Every row gives one point. Two turns around zero, p and q, are shown by what they do to some points. Write where each new point lands after one turn and then the other. Backwards means that the second turn is done in reverse. Each puzzle has new turns, and all numbers are rounded.
In the rows, zero is written as 128.

Turn p:
[ 95 127] => [104 151]
[169  91] => [130  73]
[136 139] => [141 130]
[112 156] => [137 159]
Turn q:
[122 104] => [142 108]
[159 164] => [121 175]
[103 151] => [ 94 124]
[128  93] => [154 105]
Where do these land?
q, then p: [ 99 104] => [100 103]
p, then q: [102 104] => [103 103]
q, then p: [160 148] => [159 150]
q, then p: [169 147] => [168 149]
p, then q backwards: [110 137] => [139 145]

Turn p:
[ 85 134] => [103 163]
[103 109] => [ 97 133]
[167 135] => [160 104]
[157 133] => [152 110]
Turn q:
[123 123] => [128 121]
[ 86 128] => [99 97]
[168 171] => [124 187]
[135 126] => [134 132]
[128  92] => [154 104]
Where do these land?
q, then p backwards: [168 172] => [ 81 165]
p, then q: [110 114] => [110 114]
q, then p: [101 117] => [101 117]
p, then q backwards: [134 109] => [109 123]

Turn p:
[156 172 120] => [121 180 133]
[ 98  81 112] => [144  79 101]
[164 122 141] => [152 141 156]
[131 153 140] => [109 145 140]
[ 91 112 127] => [114  94 111]
Turn q:
[152  96  97] => [127  78 118]
[106 106 109] => [ 95 113 132]
[110 161 134] => [123 164 117]
[144 149 172] => [167 157 145]
Where do these land?
p, then q: [ 67 130 106] => [ 70 101 118]
q, then p backwards: [161 136 110] => [121 101 102]
p, then q: [156 141 146] => [150 155 136]
q, then p: [127 105 150] => [124 116 157]

Turn p:
[108 111 115 111] => [ 98 130 116 119]
[109 140 104 108] => [117 144 109 100]
[159 122 187 117] => [138  95 186 133]
[119 152 134 190] => [162 168 128 170]
[145 115  99 113] => [124 104 100 116]
Turn q:
[132 129 131 126] => [130 126 132 126]
[179  66 123  95] => [167  58 110 100]
[115 148 117 167] => [114 148 131 168]
[112 170 117 128] => [132 173 137 136]
[ 82 145 123 135] => [100 166 113 132]
[147 110 155 117] => [126  98 143 107]
Where do these land?
q, then p: [124 107 129 139] => [112 131 114 139]
p, then q: [123 144 167 133] => [112 122 166 118]
q, then p: [163 141 155 169] => [121 130 168 175]
q, then p: [102 149  88 124] => [168 146 104 113]
p, then q: [127  99 101  76] => [122 136  72  96]

Turn p:
[ 95 123 107  89 151  94] => [ 96 158  95 102 137  97]
[155 117 127 155 166 126] => [138 115 138 139 178 131]
[120  95 133 103  96 145] => [117 104 124  93  96 142]
[155 164 159 158 153 108] => [161 153 167 155 157 115]
[150 150 118 121 174 102] => [148 158 115 131 174 110]
[140 173 118  90 140 140] => [157 173  99 125 125 144]
[113 118 105 149  89 118] => [115  97 118 148  98 108]
[103 129 139 159 105 162] => [107 114 149 156 101 156]
[120  83 146 128  79 158] => [113  81 147 104  86 152]
Turn q:
[135 118  70 170 123 127] => [129 139  84 183 129 111]
[133 122 159 153  89 108] => [120 126 166 160 110 154]
[130 123 129  67 131 156] => [150 121 108  71 123 147]
[122 155  87  64 162 118] => [151 132  95  71 108  78]
[126 103 142 146 133 106] => [114  99 142 148 130 127]
[149 146 157 166 142 135] => [131 142 163 148 166 126]
[100 129 152 130 117 146] => [ 99 138 137 115 131 153]
Where do these land?
q, then p: [161 143 130 148  92  83] => [157 103 179 151 110 117]
q, then p: [139 136  97 114 115 177] => [158 138  82 148 135 148]
q, then p: [ 94 111 128 140 139  89] => [ 85 114 141 124 111 101]
p, then q: [129 114 125 143 152 137] => [113 118 120 120 153 121]
q, then p: [106 152 123 137 144 165] => [120 172 105 140 138 130]
p, then q: [159 135 102 101 156  85] => [162 116 121 125 120  68]
q, then p: [109 105 190 114  99 160] => [106 140 138 102 112 200]

Turn p:
[131  98 123 120 151 116] => [135  91 124 136 136 117]
[140 129 119  81 127 171] => [141 114 144  72 130 151]
[137  84 108 150 110  85] => [107  96  99 158  93 103]
[ 79 127 150 153 103 107] => [100 145 122 179 125 158]
[130 148 137 160 138 149] => [157 161 129 138 130 126]
[190 151 119 134 144 173] => [178 151 143  80 115  96]
[108 130  94  84 131 119] => [102 104 105  97 153 143]
[109 157 173 141 120 106] => [104 162 156 163 142 131]
Turn q:
[ 88 140 159 137 118 137] => [108 161 137 152 102 116]
[127 131 106 108 160  82] => [106 102  81 111 143 115]
[154 122  89 168 128 136] => [155  92 138 156 156 143]
[120 138 191 108 125 125] => [121 181 132 107 113  97]
[ 95  99 198 113 102 121] => [108 163 162 108  81  79]
[151 144  85 125 111 118] => [159 100 102 129 127 152]
[141 119  72 121 141 163] => [126  96 135 126 149 186]
[148 130 125 145 137 142] => [141 129 138 136 152 135]
Where do these land?
p, then q: [152 161 126 134 166  92] => [109 118  81 129 150  92]
q, then p: [121 137 114 142 144 156] => [160 143 128 140 136 139]
q, then p: [ 96 130 153 141 149 163] => [130 169 135 156 153 148]
p, then q: [107 102 119 166  74 112] => [150 110 145 180  88 149]
q, then p: [137 161 145  95 137 161] => [136 162 133  86 153 140]
q, then p backwards: [175 103 133 123 146 108] => [150 136 112  96 170 135]
q, then p: [108 101 105  95  82 105] => [ 97 101 131 115  76 156]

Turn p:
[144 164 140 127 111 165 103 152] => [133 147 177  96 104 133 119 129]
[124 135 106 152 134 110 163 106] => [129 144 106 168 134 148 146 136]
[ 90 184 167 120 127 155 108 113] => [ 92 137 197 143 131 131 100 109]
[134 152 154 130 149  91 147 149] => [ 95 156 129 121 157 113 154 143]
[142  83 116 161 157 113 140 118] => [158 108  92 142 157 131 139 160]
[101  89  83 122 146 124 150 130] => [130 101  75 133 139 164 127 115]
[187 132 143  84 143 109 123 131] => [144 134 135  98 139  83 176 105]
[105 133 159 128  76 175 118 127] => [109 107 168 130  74 126  95 136]
[125  79  84 127 108 109 101 126] => [161 117  71 121 117 121  96 117]
Turn q:
[160 125 163  92 154 119 125 164] => [133 110 191 134 145 122 119 157]
[111 149 122 103 109 157 129 114] => [131 166 127 113 115 158 122 128]
[143 144 132 155 138 153 114 184] => [130 100 143 171  87 137 122 153]
[110 166 112 126 117  85 109 114] => [149 166  96 149 153 109 121 139]
[108  90  96 149 161  80 154 116] => [115  90  82 114 171 105 163 134]
[134 100 134  64  72 143 115  96] => [136 158 145  63 138 144  73 104]
[106  90 142 144 146 116 135 109] => [ 88 110 117 120 151 117 140 109]
[140 167 109 154 136 152 103  97] => [157 147 113 165 115 151 142  93]
[141 122 143 164 120 145 168 157] => [113 104 138 124  77 107 151 136]
Where do these land?
p, then q backwards: [ 97  98 101 121 137  81 140  93] => [103 123 101 173 138 102  86 110]
q, then p: [169 144 174 153 115 114  93 131] => [138 152 134 160 144  78 106 163]
q, then p: [167 122  92 143 166 167 117 102] => [172  82 139 157 105 134 161 144]
p, then q backwards: [ 97 152  85 127  97 121 103 161] => [100 127 124 112  74 162 106 107]
q, then p: [155 139 169 122 114  95  94 149] => [130 154 136 123 163  83 104 158]
p, then q backwards: [132  92 101  85 172 140 160 141] => [131  86  83 143 167 140 149  96]
q, then p: [104 137  88 164 128  86 155 130] => [134 156  67 122 128 160 150 122]
q, then p: [113 148 156  90 123 151 155 154] => [ 78 134 160  99 110 126 124 132]
p, then q: [128  98 142 129 113 155 150 124] => [111 103 121 101 111 117 107 130]
q, then p: [101 134 177 144 139 149 103 117] => [106 132 153 169 136 143  89 142]
p, then q: [145 144 124 131 104 149 137 106] => [130 138 135 124  97 101 123 112]

Turn p:
[104 152 156  88 152 175 150 104 153] => [ 70 114 125 110 154  94 166  99 127]
[137 116 119 166 118 114 163 137 134] => [158 118 104 164 116 131 120 115 115]
[163 106 115 155  91 112 166 103 167] => [166  89 109 157 105 159 140  84 141]
[127  96  83 152 134  93 127  94  84] => [203 153 147 109 125 129 108 111 111]
[118 119 101  79 137 168 116 145 132] => [110 114 106  69 129 110 138 151 133]
[135 145 109 169  87 109 135  91 140] => [152 127 125 146 137 184 122  86 119]
[106  93 151 126 155 122 104 171 115] => [124 120 146 134 125  86  94 176 130]
[120 103 160 131  82 113 143 165 120] => [122  93 141 159  89 137 117 154  97]
[145 173 149 100 166 100 101 114 118] => [ 98 188 157 125 125 122 138 124 163]
[111 173 137 104 155 139 125 156 121] => [ 78 163 113 121 133 110 129 144 123]
[165 129 101 155 116 158 118 100  96] => [175 140 123 119 158 159 164 138 124]
[105 130 154 111 142 134  89 156 155] => [ 82 115 138 124 139 115 100 155 152]
Turn q:
[136 134 127 119 109 148 148  96 137] => [144 142 118 127 134 163 132 104 126]
[112 106 135 117  89 155 144 116  92] => [139 104 134 111 124 183 140 141 105]
[ 95 113 101 119 139 103 167 110  87] => [ 89 112  98  87 112 139 165 126 111]
[146 111  84 142 144 134 100 150 204] => [162 133  77 169 121  85  94 134 168]
[125 137 113 121 119 130 164 127 139] => [144 145 103 108 134 132 140 121 120]
[138 125 113 133 125 158 122 200 155] => [173 129 117 119 140  96  87 174 135]
[134 166 160 115 134  66  73 105 170] => [122 163 174 184  98  83 155  94 151]
[149  75 100 133 135 125 172 158 106] => [136  73  89  83 139 114 115 126 110]
[116 145 142  96 130 142  92  87 149] => [127 154 150 154 106 158 137 116 171]
[133 141 181 133 168 122 109 125  79] => [ 75 117 190 119 150 125 123 125 133]
[102 146 173 157 118 125 122 117 121] => [112 139 160 155 155 138 155 142 111]
[151 136 107 151 126 128 123 144  98] => [113 123 125 122 124 119  93 132  95]
Where do these land?
q, then p: [104 117 182  89 107 128 121 102 124] => [112  87 124 166 131 107 176 116 121]
q, then p: [103 110 106 149 130 131 116 168 114] => [136 125 115 124 101 123  93 167 120]
q, then p backwards: [105  97 170 115 152 108 108 148 132] => [150  92 172 109 141 149 111 119 140]
q, then p: [129 168 132 112 113 153 127 157 187] => [110 168 101 157 120 158 146 133 175]
p, then q backwards: [128 122 135 126 175 164  79 140 135] => [106 129 149 139 181 149 136 168 142]
p, then q: [155 158 107 174 132 126 132  90 116] => [106 164 114 124 161 141  90  95 133]
q, then p: [117 116 103 129 140  83 158 122  48] => [125 112 160  74  98 104 119 124  60]
p, then q backwards: [167 135 117 128 107 119 119 106 135] => [116 120 137  95 115 146 131  99 139]
q, then p: [114 140  75 140 144 139 134 111 151] => [130 144  87  99 140 158 104 116 124]
q, then p backwards: [157 119 154 116  80 128 186 136 138] => [124 103  89 151 114 148 145  73  97]

Turn p:
[167 132 131 117  65 142 110 114 120  88 106] => [148 114 159  83 119 155  85 141  90 151 137]
[117 152 148 146  98 104 100 101 175 115 134] => [155 163 161 115 118 113 108  78 130 144 140]
[161 140 142 136 113 101 126 174 145 177 119] => [132 145 112 135 161 106 159 119  78 166 118]
[134 104 150 128 149  59 103 132 108 147 111] => [113 160  75 161 112 109 100 122 110 157 112]
[ 79 148 131 144 180 172 145 178 124  82 142] => [107 107 132  94 156  99 145 138 196  83  82]
[116 153 127 139 126 129 143 145  98 159 154] => [ 86 123 145 149 145 114 149 125 112 114 122]
[159 113 132 114 157 136 145 103 132 117 139] => [142 116  98 118 104 129 133 136 124 100 153]
[132  95 139 125 144 184 135 122 121 148 113] => [139 129 106 129 158 173 137 151 134  93 135]
[132 165 130  71  94 142 120 132 146  94 113] => [147  71 146  91 138 137 104  97 126 155 134]
[133  92  88 133 111  92 152 104 120 148 126] => [139 133 135 180  89 133 135 160 116 148 142]
[120 165  95 143 181 139 140 118 133 150 120] => [106 126 118 129 104 143 189 106 151 114 113]
[136  87 116 119 185 169  97 139 122 132 147] => [106 139  77 110 147 144 141 161 171 112 158]
[ 78 116 136 150  63  94 149 104 119 106 140] => [144 138 196 172 113 107  77 131 127 126 117]
Turn q:
[104 147 130 153 154 113 101 103 156 179 150] => [133 137 126 172 116 138 138 146 147 192 149]
[113 113 134 151 116 103 120 135 159 132  75] => [159 129 156 172 126 130 142 120 155 105 108]
[162  95 146 123 105 146 120 154 104 132 129] => [133 124 155  89 134 113 121 162 115 112 104]
[ 99 115 141 145 139 169 109 167 151 120  76] => [163 148 126 163 177 153 122 147 131  97  94]
[ 99 120 173 168  99 145 127 169 158 108 114] => [157 117 166 163 170 148 111 154 125  86 146]
[143 128  94  93  79 157 153 112 100 137 162] => [ 80 145 135  61 104 149 106 124 134 123 137]
[133 122  88 155 159 115 133  86 126 129 167] => [116 138 106 134 108  92  94 106 142 174 147]
[108  92 156 106 115 136 107 163 168 102 115] => [138 145 163 135 190 124 155 132 130  97 126]
[110 109 166 112 108 145 124 121 101 104 106] => [119 130 160 128 143 142 126 118  81 104 104]
[139 168  90 106 152  83 137 132  79 124 145] => [ 91  76  77 109 102 116 142 106 135 146 120]
[151 148 118 106 162 110 178 110 114 144 144] => [144 112  92  91  96 129 138  96 121 156 145]
[174 180 101 118 148 114 127  84 121 125 151] => [102 136  75 120  71 103 141 125 119 143 154]
Where do these land?
p, then q: [115 117 168 108 121 163 160 139  98 162  90] => [151 144  92 140 150 103  84 124 106 120  80]
p, then q: [141  95 142 132 122 141 166  76 161 154 109] => [127 133 105 101 101  95  84 158 107  94 147]
q, then p: [152 111 140 151 126  92  89 155 110 115 130] => [147 149 101 151 126  94 109 149 124 148  94]
q, then p: [ 88 124 118 139 154 101 115 104 127 107 178] => [101 176 125 178 118 123 140 112 147 116 147]
p, then q: [177 126  93 113 113 141 124 143  83 117 107] => [121 117 144  87 167 163 120 142 137 133  85]
q, then p: [ 99 188 131 137 145 124 108  89 153 158 119] => [117 153 191 134 144 137 177 147 117 107 127]
q, then p: [153 144  91 152 122 140 100 160 159 168 154] => [148 127 133 116 167  87 173 123 145 172 132]
p, then q: [172 120 147 146 132 173 166 130 157 113 146] => [123 105 103  74 139  93 142 109 104  98 138]
p, then q: [ 98  99 157 142  79 120  96 133  95 106  95] => [125 138 110 174 139 135 155 187 111 131  87]
p, then q: [120 159 134 149 150 145 156 107 105 102 144] => [113 130 153 139 147 125 133  94 107  84 134]
q, then p: [ 96 161 131  82 156 103 114 106 167 164 138] => [137 118 159 167 132 132 193 124 117  81 138]
p, then q: [153 112 132 103 125 145 135 163 116  90 170] => [117 101 136 106 176  95 159 118 146 145 119]
p, then q backwards: [123 104 109  98 152 122 107 152 160 138  92] => [114 141 103 126 181 124 132 148 141 167 132]
p, then q: [105 131  99 141  94  81 156 137 100  98 120] => [150  99 185 156 121 137 141 157 133 111 101]
